Each row is a point. Two turns around zero, p and q, are shown by what they do to some points. Where does a point land after both, in the order given? Backwards means that the second turn is done in reverse. Each puzzle has new turns, and all numbers are rounded.
In the rows, 128 means zero.

Turn p:
[128  98] -> [123  98]
[141 125] -> [140 123]
[ 90 103] -> [ 86 110]
[156 148] -> [159 143]
[126 166] -> [132 166]
Turn q:
[169 146] -> [149 167]
[140 132] -> [135 139]
[103 101] -> [125  91]
[136 111] -> [145 120]
[ 92 151] -> [ 85 124]
Where do these land?
q, then p: [157 128] -> [153 142]
p, then q: [128 139] -> [123 138]
q, then p backwards: [152 113] -> [155 135]
p, then q: [ 75 132] -> [ 80 106]

Turn p:
[169 158 129] -> [173 151 122]
[131 134 130] -> [132 133 130]
[ 89  99 167] -> [ 94 100 172]
[101 126 102] -> [ 96 134 110]
[149 123 112] -> [144 122 107]
Turn q:
[ 91 118 159] -> [106  97 159]
[160 167 107] -> [121 168  91]
[117 128 117] -> [128 116 118]
[144  99 130] -> [157 132 144]
Where do these land?
q, then p: [171 113 135] -> [163 156 139]
p, then q: [ 95 140 162] -> [ 91 121 159]
q, then p: [ 98 118 107] -> [123  95 110]
p, then q backwards: [147 140 108] -> [145 131 103]

Turn p:
[ 97 117 104 102] -> [103 107  93 117]
[106 157 124 117] -> [ 97 118 139 111]
[176 122  93 106] -> [149 169  99  95]
[159 140 105 132] -> [131 166 126 115]
[121 133 167 172] -> [135 121 170 169]
[137 114 169 137] -> [161 111 149 143]
[100 112 134 129] -> [120 102 119 144]
Turn q:
[136 116 177 132] -> [135 129 171 100]
[143  86 115 166] -> [149  72 126 123]
[ 93 146 112 136] -> [ 91 127 117 148]
[147 142 120 117] -> [145 145 121 139]
[154 132 148 125] -> [152 139 148 124]
[ 93 146  97  92] -> [ 94 157  85 133]
Where do these land?
p, then q backwards: [104 193  92 143] -> [ 63 152 164 115]
p, then q: [144 119 151 117] -> [157 132 132 118]
q, then p: [122 110 153 146] -> [149  99 125 127]
q, then p: [158 107 105 118] -> [144 161 108 114]
p, then q: [112 112 140 117] -> [137 108 117 115]

Turn p:
[139  88 156  96  83  81 126 144] -> [138  68 166  99 117  85 122 119]
[ 89 141 124 124 137 140 130  89] -> [ 99 163 124 144 136 123 126  95]
[164 145 140 145 120 117  76 128] -> [172 110 133 140 119 157  89 120]
[107 119 148  93 138 134 160 136] -> [ 99 146 151  98 134 105 140 138]
[142 173 132 153 107 122 101 137] -> [155 129 133 158  89 149 105 131]
[147 129 108 139 162 177 139 119] -> [119 152  97 118 149 174 146 139]
[ 94 120 139 154 145 136 146 120] -> [100 142 136 157 154 123 138 136]
[166 147  94 143 167 124 129 128] -> [174 150  96 129 138 150 147 139]
[104  87 133  89  96 100 116 166] -> [113  85 134  99 119  69 103 138]
[127 132 105 144 125 149 157 111] -> [110 137 109 140 124 144 163 122]
Turn q:
[148 113 120 156 172 142 117 132] -> [130 107 110 136 171 138 104 148]
[130 112 150 138 162 150  90  89] -> [128  95 149 113 171 128  91 106]
[111  83 145 115  87 108 143 114] -> [101  99 145 134  91  92 150 115]
[102 153 101 142 155 123 119 147] -> [109 165 116 124 138 150 104 147]
[143 147 143 130 149 120 102 154] -> [157 146 129 120 143 117 105 151]
[132 117 101  96  67 120 144 121] -> [126 127 106 138  72 117 158  93]
[122 118 127  76  93 123 174 124] -> [119 128 119 110  93 112 190 108]
[133 136 147 147 135 179 115 141] -> [154 103 142 112 134 166 111 145]
[130 173 119 151 132  88 149 130] -> [128 181 137 165 140 132 141 138]
Where do these land?
p, then q: [137 103 144 116 101 112  84 147] -> [131  96 119 120 121  84  95 118]
p, then q backwards: [ 89 126 116 108 136  93 163 102] -> [133 126 137  93 127  73 144 102]
q, then p: [111 173 159 133 127 143 116 103] -> [124 149 170 111 132 164 111 117]
q, then p: [152 107 104 138  90  94 160 120] -> [125 106 121 181 123 121 171 127]
q, then p: [146 130 162 159 175 150 123 159] -> [148 127 124  95 154 138 105 186]
q, then p backwards: [144  95 158 169 147 117 120 115] -> [110  89 156 159 126 103 115 144]
q, then p: [ 99 153  98 126 143 169  99 157] -> [109 141  94  95  99 149  85 125]
q, then p backwards: [140 174 111  99 128 117 108 149] -> [137 169 106 103 164 122 116 123]
p, then q backwards: [149 134 131 127 139 134 120 112] -> [134 150 124 125 131 147 125 120]
p, then q backwards: [116  91  94 112  89 136 156 156] -> [116  63 122 101 124 128 153 145]
p, then q backwards: [124 122 132 122 133 143 160  89] -> [112 142 123 112 135 126 159  94]
